Each wall is flat, endless, passes through zero and stands at right angles to its row. A trip goes straight from one point to another. List the walls that it crosses, first one first.
In the rows, 128 means zero.

Walls:
(1): [108  92 152]
(2): [ 93 149 147]
(3): [ 74 148 110]
(4): [ 97 124 142]
(5): [ 93 138 126]
(6): [114 110 160]
(7): [144 121 113]
(8): [129 166 144]
(9): [ 75 147  84]
Trips:
[127 165 113] to [164 157 167] -> 5, 9, 3, 6
[149 154 163] to [156 139 171] -> 1
[ 81  93 157] to [111  73 108] -> 2, 7
[119 143  73] to [131 173 139] -> 8, 2, 7

Walls:
(1): [ 95 109 103 111 165 123 126 172  71  85 138 156]
(2): [117 164 136  91 151  84 125  82 114 134 165 101]
(3): [105  98 155 138 116 151 154 168 144 131 178 126]
(4): [102 120  68  98 156 114 128 142 186 150 131 139]
(5): [127 104 107  87 136 162 132 152 165 176 116 152]
(6): [126 139  75  97 120 133 101 113 181 116 148 138]
(7): [130 116 137 110 156 124 137 126 132  98  97 139]
(8): [129  47 133  77 138 163 116 126  86 140 107 133]
(9): [ 90 104 141 178 138 153 124  92  75  69 125 143]
Trips:
[157 114 129 132  65 118 167  56  50  97 109  82] to [156  89 172  84 110 100 200  78 146 115 169  60] -> 7, 3, 9
[138 122  82 101 201 134 146  62 109  47 120 174] to [116 103  85 184 137 117 115 104 132  74 149 128] -> 8, 2
[128 114 153 131 165  74 120 122  99 144 119 167] to [173 113 184 134 133 126  96 159  78 125 138 183] -> 2, 3
[109 139  98 142 141  57  99 115 129 165 152 153] to [113 205 114 116 140 164  70 170 165 187  95 180] -> 5, 1, 2
[168  89 135 134 123 128 129 131 117 161  53 164] to [109  97  68 157 117 170  69 128  67  88 101 132] -> 9, 1, 5, 6

Walls:
(1): [145 139 139 156 132 104 190 103 104 143  64 142 120 151 134 109  86 163
 100  92 166 126 189 113 134 140  78 126 122 134 190 128]
(2): [102 144  99 135 118 107 182 112 129 167 142 114 115 114 127  97 136 147
 169 137 204 176 173  89  91  95  86  72 124 127 114 101]
(3): [196 137 187 122 124 115 150 175 110 110 107 166 137 121 152 114 171 153
 133  97  93 129 188 150  93 123 113 105 173  98  86 189]
(4): [124  97 113  88 146 203 155  83 137 116 163 123 135 166  69 143 120 209
 145 140 125 146 103 111 125 165  93 141 147 159 135  95]
(5): [135 120 133 124 107  88 102 153 118 162 166 126 152 179  74 129 191 126
 196 143  74 103 127 138 141 160 114 168 169 103 134 141]
(6): [163 163 115 114 146 166 141 101 123 186  93 123  63 139 101  94  58 115
 170 137 168 151 172  98 164 177 112  77  76  93  93 148]
(7): [124  52  97  68 120 118 141 126 114 191 116 149 147 153 119  95 115  74
 119  88 101 141 145 173 126 153 203  97 133 118 176 128]
(8): [119 108  94  92 132 110 150  95 158 151 191 136 104 172 134 174 143 137
 144 176 134 170 115 106 168 153 141 146 132 148 150 109]
(9): [138 104  96 140  83 145 129 194 120 162 130 197 104  97 105 116 173  75
 119 134 130 145 187 137 155 131  36 107  87 146 148 107]
Trips:
[164  80 148 134 139 152 108 128 119 197  88 165 158 166 122 167 168  99
 124 139 140 138 148  92 122 182 127 149 145 121 144  92] to [103 184  96 122 158 223 132 132 104 121 154 105  83 118 169 119 152 113
 140 178 122 128 130 116 181 117  73 123 149 104 191  63] -> 3, 2, 7, 5, 1
[157 103 105 184 197  84 120 142 100 161 150 149 150 136  95  82 111  74
 154 120 124 150 126  87 168  76 177 143  78 110  16 151] to [143 142 123 182 145 138 118  97 132 117 185 136 135 127  76 156 105  90
  99  98  54  47 159 132 129 108 150 101 106 175  86 159] -> 2, 7, 6
[134 140 107 171 173  88  99 147 167 107 130 125 117 173 113 113 158 156
 152 141  91 178 152 117 113 137 163 124 157 128  86 149] to [105 136 147 127 135 158 125 152 138 136 100  77 109 134 100 109 110 138
 181 167  97 124  98 109 147 109  95  62 109 132 162 130] -> 6, 4, 3, 8, 9

Walls:
(1): [164 144  65 137 150 133 175 142 186 142  99 129  69 103 109 158 100 114
 101 161 101 152 183 102 134 107 131 135 153 142 103 188 128 121 144 162
 130 141 145 117  94 112 114 138  53 138 121  63]
(2): [153  85 165 168 124 144 171  95 106 141 126 123 146  99  80 121 163 172
 132 163 144 193 102  95 172 162  61 119 136 129 160 120 120  95 107  89
  60 125 140 103 144  97  88 135  90 100 105 153]
(3): [138  66 118  94 135 126  87 146 139 108 136 162 111 127 138 122 115 126
 134 111  96  83 111 108 132 101 143 122 151 153 150 125 121 112 102 147
 110 132 102 155 130 179 186  51 141 129   8 117]
(4): [182 107 107 157 122  65 112 167 151 126 144 184 125 102 149  98 121 108
 177 131 131 123 158 103  70 113 180 166 164 187 173  90 177 133 132 120
 173 128 118 101 168 200 176 109 116 127  82 149]
(5): [157  75 114  91 125 123 125 125 149  77  78 168 126 110 113 116 156 118
 124 232 144 109  68 161 130  97 122  95 115 139 131 100  71 136  96  90
 163 133  79 136 139 149 126 116 140 126 148 110]
(6): [193 146 127 116 135  66  97 120 120 159 169 122 104  59 124  95 162  96
 146 110 105 141 125 141  96 137 113 160 167 132 121 140 149 133 114 178
  85 146 163 125 135  88 140  89  82 137 122  77]
(7): [153 146 155  96 129 143 101 104 102 165 123 120 145  67  86 143 142 162
 177 165 151 150  97  90 113 121  66 170 133 162 125 132 123 140  45  95
 127 107 159  95 105 144 107  98 122 172 181 121]
(8): [137  84 111 170 155 121 128 160 161 102 148 101 170  90  99 187 147 105
 179 164  84 131  94 100 135 140  83 172 108 135  89 190  92 113  95 161
 151 134  86 181 100  21 131 134 100 140  66 127]
(9): [ 98  65 129 119  95 205 144 106 168 153  96 135 151 157 157 108 133 145
  82 170 128 132 151 171 181 163 108  23 111  99 147  56  69 135 126 153
 132  94 103 161 143  39 152 175 157  98 132 129]
(10): [160 107 151  87  95 158 122  67 202 107 166 179 124 110 131 178 126 144
 110 125 186 111 136 148 105 196 123 152  68 112 161 124 125 103 149  94
 152 115 183 148 146 105 101 190 142 159 152  80]
(11): [159 143 210 141  97 105 141 148 110 163 126 104  85 166 151 150 100 166
  98  94 125  40 126  69 131 172  89 111 122 133 128  92 154 124 136 137
 180 122  32 155 125 163 102 147 105  92 114 162]
Trips:
[164  99 113 115 106 166 150 104 126 170 152 207 121  77 122 137 114 137
 102 102 160  94 121 155 100 151  71 109 144 148 169 117 164 148 104 158
 114  97 129 147  80 110  80 112 126 129  53 120] to [103 134 112 115 106 122 100 162 126 117 197 169 167  78 135 127 160 136
 118 153  97 129  65 175 171 151 116 134 113 108 120 124 114 130 187 141
 170  93  99 126 131 176 151 135 119  76 121 122] -> 5, 1, 7, 2, 6
[148 154 119 154  88  85 119 114 135 114 107 101 160  76 153 114 123  86
  60 153  82 102 196 169 120 189 165 165 147 185 118 118 112 146 130  53
 151  78 133  91 112  79  97 105 147 125 147 129] to [118  93  76  95 101 142 101 121 160 117 126 179 107 107 110 119 141 145
 102 115 121 137 122 189  40  91 129 151 201 152 148  38 106 112 153 125
 193 106 139 160  92  53  62 164 132 124  90  94] -> 7, 8, 3

Walls:
(1): [110 132  66 111 105 127 113 134  61 111 144 125 141 135  98 178 155 112
 122  75 148 135 146 147 103 129 121 160 119 143 149 135 126 125 139 151
  86 141 127  87 129  94 120 105 174  73 137 103]
(2): [110  91 122 152  97  59 146 173 123 107 157 173 145 152 133 138  77 172
 158 177  96 159 133  95 131  86 111 167  75  79 123 135 123 113 138  94
 109 155 151 122 127  70 114 132 136  96  77 101]
(3): [ 41 160  97 123  69 124 144 136 158 101 122 123 126 143 148 159 123 123
 146 100 102 102  81 142 102 100 115 140 123 135 143 117 131 138  98 140
 119 182 106 148 123 160 120 144  71 131 112 116]
(4): [152  80 137 146 152 120 147 140 143  97 167 117 127 130 112 177 146  98
 127 175 165 124 203 100 130 138 142 202 133 125 195 135  66 127 139 109
 107 119 138  98 145 138 105 101 127 150 194 106]
(5): [159 178 116  63 197 142 122 172 134 132 145 124  79 125  91 177 117 100
  86 112  75 113 131 129 110 167  96  95  88 153 108 131 104 167 150  93
 178 119 142 171  98 139 167 201 155 131  84 120]
(6): [119 154 152 146 109  57 135 110 150 113 155 156 153 119 187 201 172  78
  50 133 185 141  85  68  91 172 109 116  99 141 157  52 152 143 142 156
 118 140 149 119  82 117  95 154 107 150  99 119]
(7): [ 58  87  96  91 112 134 114 160 181  61 111 109 134 123 104 125  81 116
 113 157  96 110 175  85 165 161 114 102 144 191 127  67 130  71 115 115
  91 175 121 120  63 153  80  78 138 152 128  79]
Trips:
[125 155  98 144  73 100  59 175 108 143  93 119 121  58 137 120 128 167
  86 185  69 153 149 114 109 164 162  93 123 121 123 119 134 125 118 120
 141  43 163  73 161  90 119 146 107 170  92 155] to [138  87 126 145 121 140  97 133 165 161  95 137  90 106 186 155 116  74
  95 108 166 165  95 144 158 144 133 130 167 134 122 167 135 142 146 109
 110 136 135 144 111  97  88 112 164 125 177 143] -> 5, 2, 4, 1
[136  91 126 106 108 180 100 124  73 166 135  91 139 117 139  51 101  75
 155 135 155 171  59 115 150  88 196 134 162 161 188 108 145 146 152 135
 123 225 204 187 147 103 153 144 113 131  61  97] to [151 121 142 112 124 125 117 108 145  84 189 173 104 133 110 172 111 161
 112  90 137 185 122  92 100 119 133 147 134 167 108 113 118 103  92 101
 129 116 109 117 108  94 160 167 134 149 143 132] -> 6, 1, 5, 3, 4, 7
[ 77 138 137 142 126 148  79 159 142 185 119  99 167 158 176 130  88 149
 184  93 203 131 177 169 178 139 137 152 153  79 126 126  98 188 135 115
 168 109 138 129 139  79 122  92 128 131 193  82] to [156  81  98  89 121 122 102  63 117 120 150 131 152  91 151 125 183 152
 121 129 188 111 173 111 138 162  87 103 179 129  99 129 187 149 161 180
  31 144  72  46 120 124  95 177  76 117 150 103] -> 6, 7
[ 73  77  73 139 128 185  70 162 131 160  70 157 108  68  91 119 105 190
  66  64 224 161  87 135  95 127  57  99 133 130 172 174 157 118 148 114
 111  99 151 150 166 162 110  98 136 164 178 127] to [ 91  92 133  39 105 161 125 119 134 100 126  98 185  79 135 132 149 158
 115  55 165 149 122 118 166 115 148 158 185 123 119 155 161 182 130 125
 121 134 189 151 119 118 155 124 147 187 130 147] -> 3
